Every row gives one point. A path goes straight from each point to the next, and from the last back to the first. The post is the endless flat space through its rows: a point in 2 columns, a line in 3, a plane in 4, and so on, so that a path can go around it. Count how often the path circles the post. Going back the other way cancels.
(in the rows, 128 means zero)

Post (2 x 3):
[[ 77 100 132]
 [171 138 150]]
Path:
[[111  80 138]
 [134  55 191]
 [168  58 122]
 [ 75  36 158]
 [133 128 169]
 [153 166 153]
 [120 124  58]
 [148 103 113]
 [ 75 149  87]
 [132 121  81]
 [249  98 177]
 [232 165 199]
 [ 76 158 142]
 [ 83 114 157]
 [112 158 175]
 [ 69 168 108]
 [211 177 138]
 [116 109  91]
 [178  82 121]
 [126 150  94]
 [121 193 123]
 [125 130 163]
 [ 92 136 120]
 [133  93 114]]
Times around: 2

Post (7 x 8):
[[ 88  93 191 158 115 158 125 132]
 [108  19 226 126 162 117 110 175]
 [176  71  47  57 112 159 106 176]
 [127 158  86 120 149 172 173  78]
 [150 110 148 125 143 124 106 171]
 [103 123 124 187 142 118 147 111]
 [ 92 155  93 101 145 145 153  99]]
Path, 24 rows:
[[166 100 162  87 111 153 111 142]
 [100 135 202 145 237  91 136 105]
 [145 103 156 165 153 179  84 190]
 [ 96 170  76 212 176 133 139  87]
 [187 162  18 145 158  75 111 109]
 [161  51 100 126 101 137 154 108]
 [161 160 156  88 163 134 130  88]
 [114 113 147  51 172 132  64 147]
 [ 82 171 151 148 106 208 119 173]
 [ 48 192 114 180 147  81 204  96]
 [180 135  66 162 123 124 152 104]
 [211  53  95  97 164 153 115 144]
 [ 44 124 158 150 204 119 129 158]
 [162  76  94 159 196 122 167 148]
 [ 62  53 105 152  94 173 120 115]
 [115  88 152 114 122 153 122  95]
 [154  84 174 130  96 135 152 126]
 [166  89 203 145  89 125 111 181]
 [155  10 204  18  81 191  47 186]
 [175 110 133  28  90 115  64 186]
 [ 56  67 118 109  97  59 116 178]
 [ 57 172 231 126 204 146 131 180]
 [158 145 147 133 171 175 109 118]
 [149 133  66 146  88 136 144  67]]
Times around: 0

Post (11 x 12):
[[151 138 136  59 141 147 121 126  95 152 182 135]
 [141 133 189 128 143 141  96 113  98 141 186 147]
 [178 147 159  98 150 121 116 138 146 149 175  74]
 [129 143 124 108 127 135  96 126 146 159 186 116]
 [133 107   7 143  98 165 135 110 148  54 111  97]
 [112  66  41  83 128 163 137  75 188  97 142 129]
 [169 128 129 159 139  85 147 114  95 174 180 136]
 [138 117  16  93 133 128 136  93 205  75 116 170]
 [137 103 107 119 122  64 115 110 126 124 140 109]
 [108 166 157 150 186 118 118 162  98 149 166  78]
 [136  49  79 131  86 105 149 152 183  98 143 154]]
Path (29 x 12):
[[154  90 115 136 210  79 106  64 138 126 131 122]
 [117 116  99 109 136  92  87 147 156 103 123 163]
 [136 114 148  60 180 188  59  75 150 106 144 157]
 [ 68  59  34  66 164  90 126  61 119 129 174 221]
 [161 156 131  62 102 106  89  69  78 120 187 162]
 [153 131 137  94  99 155 150 172 169 138 168 132]
 [100  86  73  89 156  47 146 119 171 131  92 185]
 [143 118  90  76 187  73 103  82 204 174 161 175]
 [125 176  73  22 151 182  85 158 131  89 161  81]
 [135  95 139 174 111 115 132  84 118  94 178  78]
 [134 147  80 112  86 139 144 117 135 116 147  95]
 [138 115  88  93 102 108  86 112 178 145 124 101]
 [196 158  92 159 149  70 154 113  94 217 195 170]
 [169 135 114 144  67  63  88 201 140 174 208  70]
 [126  81  97 163 119 130 143 102 167 159 197 125]
 [100 156  78 142 206  91 141 111 117 130 157  81]
 [150 148 110 105 162 127 101  72 110 114 158 144]
 [150 228  76 112 129 119  95 135 123 105 156 131]
 [142 146  60 117  69 159 137 127  68  61 111 102]
 [ 74 143  35 151 112  96  99  62 105 128 122 150]
 [181 130  69  91 144 154  95  38 200 107 144  92]
 [138  41  75 143 132 122 163 136 123 145 181  97]
 [128 162 119  25 169 183  66 101 127 111 154 230]
 [118  99 108 135 117 110 103 146  86 120 112  77]
 [ 95  22 114 200 144 151 130 116  82 112 178 191]
 [186 133 142  88 199 150 139 119  89  90 157  49]
 [154 139  75 183 121 103 184 141 138 121 171 224]
 [140 147 120 125 143 161 189 135  57 139 145 122]
 [119 119  31 119 174 126 153  88 165 148 114 229]]
Times around: 4
